Each row is a point. Each copy is the shape, with its points in the same order, stretched, turned, moved and blurred by noise. Some copies are also mirrored. Which?
In the rows, zero is written as 100.

Shape:
95	114
126	82
123	86
70	138
101	42
82	54
83	136
64	143
Copy 1, 8 rows:
88	105
123	93
119	92
48	129
111	53
90	51
64	128
42	143
Copy 1 is: only turned
Copy 2, 8 rows:
95	111
122	75
121	81
78	139
91	39
74	55
89	133
68	146
Copy 2 is: only turned
Copy 3 (8 x 2):
100	131
117	94
116	94
82	148
88	64
73	75
95	148
79	159
Copy 3 is: only turned

Shape (6 x 2):
108	70
87	131
104	120
86	37
150	99
119	111
Copy 1 (6 x 2):
103	111
60	65
80	64
85	152
142	65
103	64
Copy 1 is: mirrored
Copy 2 (6 x 2):
59	95
130	105
109	113
35	63
61	146
89	120
Copy 2 is: mirrored
Copy 3, 6 rows:
73	134
95	59
102	87
32	149
126	142
107	105
Copy 3 is: mirrored
Copy 4 (6 x 2):
105	69
95	136
109	121
86	47
147	89
122	106
Copy 4 is: only turned

Shape (6 x 3):
83	95	125
151	127	123
89	166	54
111	83	118
69	82	141
82	95	100
Copy 1 (6 x 3):
74	100	122
35	48	71
63	140	31
81	76	112
77	105	146
92	106	105
Copy 1 is: mirrored
Copy 2:
108	126	118
135	127	66
48	69	69
138	111	114
112	146	139
97	98	110
Copy 2 is: only turned

Shape (9 x 3):
109	58	58
115	114	99
121	100	103
127	122	90
132	108	109
41	103	103
41	64	126
99	63	127
75	119	92
Copy 1 (9 x 3):
67	83	52
131	109	103
122	90	106
151	105	87
141	85	111
68	163	140
30	123	166
75	71	145
106	145	113
Copy 1 is: only turned
Copy 2, 9 rows:
86	86	53
124	78	109
107	72	109
141	66	108
120	60	121
92	164	93
51	167	100
59	97	104
120	132	98
Copy 2 is: only turned

Shape, 10 rows:
119	108	77	69
66	46	113	112
125	130	129	112
105	125	95	142
151	107	74	71
143	103	124	110
77	120	121	64
112	50	160	98
66	113	130	63
127	77	99	45
Copy 1 (10 x 4):
90	87	72	69
61	72	143	134
134	82	121	86
140	88	95	126
106	69	67	47
123	59	107	85
96	112	120	81
72	47	158	97
86	120	136	86
58	74	96	49
Copy 1 is: only turned
Copy 2 (10 x 4):
125	62	92	131
56	97	37	75
130	108	113	84
120	150	91	109
145	55	79	130
130	91	76	76
92	69	134	105
81	62	48	32
80	67	134	97
113	19	73	105
Copy 2 is: mirrored

Shape:
119	100	125	66
102	99	45	120
99	86	154	102
156	90	44	139
116	125	102	119
78	102	150	93
152	112	133	119
Copy 1:
96	85	80	59
106	68	115	151
61	107	110	54
157	34	140	134
114	110	119	102
47	130	103	67
129	94	127	64
Copy 1 is: only turned
Copy 2, 7 rows:
111	94	105	73
93	123	81	147
110	76	154	86
152	123	79	154
107	134	129	111
83	84	151	95
153	121	137	106
Copy 2 is: only turned

Shape, 10 rows:
87	97	188	131	100	66
115	88	122	118	85	106
96	92	90	79	59	91
118	84	39	83	136	123
143	118	148	136	114	76
85	135	96	131	75	122
67	92	119	66	48	104
101	80	94	97	68	154
43	120	109	72	60	94
90	48	82	150	93	94
Copy 1 (10 x 6):
46	139	140	134	42	50
98	109	134	137	77	74
113	73	86	132	78	67
129	58	137	86	119	129
95	125	160	94	80	50
101	134	72	115	83	106
95	83	79	153	42	69
128	104	121	151	77	106
74	96	48	127	41	88
72	96	128	153	114	102
Copy 1 is: only turned
Copy 2:
177	50	57	95	155	136
121	74	98	109	96	114
123	100	84	85	58	121
26	130	124	87	78	82
144	84	95	122	143	82
119	115	88	147	92	152
151	87	80	73	59	166
96	80	121	111	55	149
146	117	59	83	75	182
65	58	71	112	86	99
Copy 2 is: mirrored
Copy 3:
69	79	148	61	101	35
111	72	97	88	95	87
123	112	109	73	103	106
127	60	90	128	109	162
106	66	125	110	114	37
103	109	93	111	67	92
92	124	102	55	103	108
110	79	50	86	90	130
90	149	129	65	89	104
123	57	115	73	61	110
Copy 3 is: mirrored

Shape, 14 rows:
97	78	77	86	108	10	99	74
84	87	89	103	117	77	104	66
115	95	116	64	102	101	116	101
88	69	68	62	43	106	120	79
58	64	102	65	100	83	11	88
106	81	121	81	114	70	129	68
94	65	116	66	90	98	128	178
70	76	66	84	74	106	93	65
93	138	113	69	115	98	130	60
111	65	63	125	97	77	113	69
105	167	104	76	85	91	79	91
120	112	87	72	103	82	119	69
79	78	32	93	121	80	122	195
73	106	106	119	90	107	115	105
Copy 1:
86	52	91	128	133	17	71	108
80	70	92	117	109	84	74	73
95	102	89	74	79	97	107	109
63	60	138	40	125	97	114	102
81	62	126	130	126	131	8	155
92	79	92	86	72	59	83	81
140	52	64	60	94	132	138	146
57	61	127	83	129	113	81	88
54	114	97	106	54	83	115	72
99	69	98	91	151	73	83	60
71	144	121	137	98	97	121	108
68	111	95	91	98	62	107	87
117	34	14	108	167	129	158	139
106	76	104	111	101	132	115	71
Copy 1 is: mirrored
Copy 2 (14 x 8):
80	130	127	72	95	20	119	63
103	102	107	94	113	74	121	59
99	59	125	87	83	95	108	94
77	111	110	14	60	109	122	51
47	111	96	98	132	93	28	47
103	64	128	79	102	66	133	67
88	45	63	73	47	83	100	128
82	119	99	54	89	111	106	41
82	74	122	116	104	113	147	78
142	124	126	57	100	58	120	64
57	122	129	113	122	112	101	127
105	98	144	88	84	86	130	79
116	109	42	103	11	70	108	126
90	92	73	89	118	103	116	105
Copy 2 is: mirrored

Shape (12 x 8):
57	79	81	77	124	126	116	73
75	86	81	111	79	116	130	93
69	99	88	99	133	118	92	94
65	112	86	116	85	56	131	77
88	81	132	109	84	65	69	77
175	81	77	92	114	96	42	71
70	74	77	84	46	87	126	104
53	90	114	117	126	60	127	151
186	121	158	92	145	81	119	72
56	81	99	114	115	112	133	68
53	71	97	79	134	61	133	118
87	145	97	87	75	108	80	77
Copy 1, 12 rows:
124	102	106	135	160	106	111	99
150	90	94	121	114	103	103	126
93	99	95	123	134	110	79	100
125	117	118	112	119	40	76	143
108	111	143	137	91	69	49	78
82	105	62	127	71	69	94	19
172	84	136	91	117	86	106	116
62	72	148	88	102	94	67	163
18	186	68	132	57	76	118	61
123	106	102	156	132	91	97	129
75	87	155	104	139	80	102	141
129	147	98	96	125	99	62	70
Copy 1 is: mirrored
Copy 2:
60	82	92	73	142	60	91	84
72	96	84	89	93	97	69	56
76	79	82	98	143	76	116	91
30	98	142	124	103	118	65	50
92	64	154	130	117	82	80	77
118	96	121	114	74	32	145	91
56	75	107	86	55	79	37	65
45	31	107	96	112	128	103	94
111	125	164	91	88	118	151	128
63	89	104	87	148	99	85	56
24	30	132	72	118	89	96	101
85	127	101	138	102	85	77	99
Copy 2 is: only turned
Copy 3:
89	70	112	101	73	80	115	31
86	91	133	126	91	111	130	64
95	67	94	104	103	67	109	71
121	111	101	156	61	84	142	87
118	80	100	105	46	113	82	124
131	83	47	92	142	122	31	73
63	99	116	114	58	147	125	68
99	88	91	85	92	85	186	141
175	174	57	48	133	74	66	110
117	84	139	118	79	77	119	52
112	83	84	81	49	95	171	85
70	96	81	128	80	75	65	89
Copy 3 is: only turned

Shape, 13 rows:
97	88	89	84	46	144	56	98	95
106	56	51	131	97	109	81	95	108
108	49	94	119	105	73	110	98	132
49	58	61	75	49	129	98	145	50
138	165	107	95	81	121	91	82	62
128	133	124	94	48	92	94	79	83
134	49	64	99	107	94	96	148	119
120	115	145	99	91	106	64	79	68
112	83	90	78	84	64	68	82	82
120	113	115	77	77	123	99	79	53
134	130	115	132	115	76	89	117	105
71	96	75	72	66	116	72	102	81
105	82	58	99	141	117	116	142	150
Copy 1 (13 x 9):
119	41	93	79	80	130	99	94	101
120	53	121	90	138	81	92	91	90
106	102	100	94	105	33	96	92	88
79	5	82	77	118	125	167	103	87
130	115	89	160	90	151	62	81	77
121	114	63	137	69	102	74	64	75
141	75	118	114	114	52	119	139	97
133	119	114	119	75	109	93	49	92
139	96	87	92	107	79	117	63	69
106	90	100	134	79	130	103	76	59
140	134	104	151	108	78	79	75	122
99	58	82	82	106	130	125	79	92
92	98	141	102	131	78	92	157	130
Copy 1 is: mirrored
Copy 2 (13 x 9):
107	129	126	111	85	121	42	100	126
107	110	94	130	64	126	139	117	107
93	86	109	99	68	87	164	124	98
128	147	116	188	140	99	65	148	102
150	115	75	54	86	92	45	81	87
130	124	101	64	66	65	55	91	82
113	62	89	111	64	118	140	172	121
115	105	128	62	88	103	73	75	49
102	70	114	121	64	74	95	89	73
158	110	126	87	98	89	61	83	87
94	86	54	46	71	96	114	125	61
104	110	109	141	109	90	55	94	111
97	57	60	97	111	116	142	142	151
Copy 2 is: mirrored
Copy 3:
109	92	86	94	67	135	75	126	152
64	72	110	151	84	141	126	105	94
89	66	124	124	95	134	124	102	59
36	74	45	79	49	109	139	160	141
126	115	48	103	84	102	30	48	118
126	88	82	81	79	108	32	58	95
99	71	79	125	80	146	156	93	103
137	80	81	98	107	131	38	109	97
99	49	101	89	108	119	88	73	118
96	103	61	75	94	120	51	90	112
150	75	82	128	97	103	81	59	74
79	81	83	81	78	100	100	118	144
95	121	94	124	99	111	176	102	120
Copy 3 is: only turned
Copy 4:
71	114	129	56	124	97	47	61	125
75	118	123	114	143	89	117	95	127
79	104	133	110	104	90	122	142	114
10	133	109	88	132	46	59	51	97
133	102	74	98	73	113	36	46	102
120	108	106	77	57	94	29	80	130
86	137	120	111	152	73	106	122	80
100	72	88	93	89	129	35	104	118
107	88	86	71	110	59	67	102	126
100	80	104	101	90	94	36	63	101
112	120	75	114	80	127	86	124	100
67	106	94	58	110	70	67	54	108
79	128	112	107	126	105	154	99	42
Copy 4 is: mirrored

Shape (12 x 9):
119	115	115	127	103	138	148	48	87
73	122	107	122	61	56	64	127	105
138	107	63	106	76	112	100	54	67
106	65	104	56	83	104	82	128	76
110	85	134	53	108	74	92	90	143
126	152	133	88	129	127	141	131	143
44	120	98	103	102	88	58	75	141
99	127	121	124	124	65	64	104	133
63	72	67	136	77	82	68	133	136
57	135	116	101	101	64	82	121	67
54	104	71	58	104	78	146	72	97
74	134	53	139	129	73	128	98	88
Copy 1:
118	146	96	179	80	124	95	82	120
102	89	99	37	67	113	72	135	123
129	117	54	116	86	117	115	73	101
75	81	103	69	133	119	114	64	71
120	77	115	93	158	115	122	103	140
137	103	127	167	132	137	43	130	90
101	92	90	95	93	63	70	133	171
138	87	127	79	84	76	82	146	132
63	47	102	64	64	103	96	145	128
88	150	109	62	78	77	61	128	88
59	162	64	131	137	95	106	126	116
83	152	86	125	60	65	79	168	88
Copy 1 is: only turned
Copy 2 (12 x 9):
102	126	102	115	140	150	171	72	77
109	75	88	135	61	65	57	105	97
116	88	35	105	118	145	135	53	122
124	86	63	71	103	116	41	72	74
147	66	137	73	120	116	81	124	83
166	156	101	94	141	89	114	151	77
104	117	161	107	66	101	69	105	125
111	93	112	115	62	100	83	167	114
84	97	119	128	98	79	29	94	124
98	113	90	86	43	79	80	100	81
117	113	145	45	139	83	118	40	103
74	125	97	80	103	79	113	100	122
Copy 2 is: mirrored
Copy 3:
99	89	69	129	136	129	93	56	120
60	136	122	106	83	84	102	183	106
108	79	41	131	119	94	102	107	53
110	103	111	94	54	125	119	123	56
118	140	129	100	45	54	142	68	113
141	107	160	121	102	106	150	87	152
42	111	124	96	103	39	104	105	119
95	150	132	96	102	28	110	122	124
72	114	85	67	56	73	72	170	117
47	131	137	78	120	98	118	140	91
64	83	80	66	112	121	159	58	100
67	109	72	56	155	90	108	122	118
Copy 3 is: mirrored
Copy 4:
109	97	88	136	59	176	90	133	81
119	84	93	61	97	60	144	143	88
78	82	49	128	35	116	103	101	53
81	137	115	70	77	76	94	107	80
104	134	100	59	136	116	81	63	74
104	141	81	125	168	145	84	158	67
103	65	127	82	140	96	139	85	78
153	82	82	93	142	86	104	104	93
64	76	88	76	127	58	166	119	135
153	116	113	92	81	70	129	142	61
100	129	89	124	96	127	148	104	43
130	99	56	157	110	101	171	139	78
Copy 4 is: mirrored
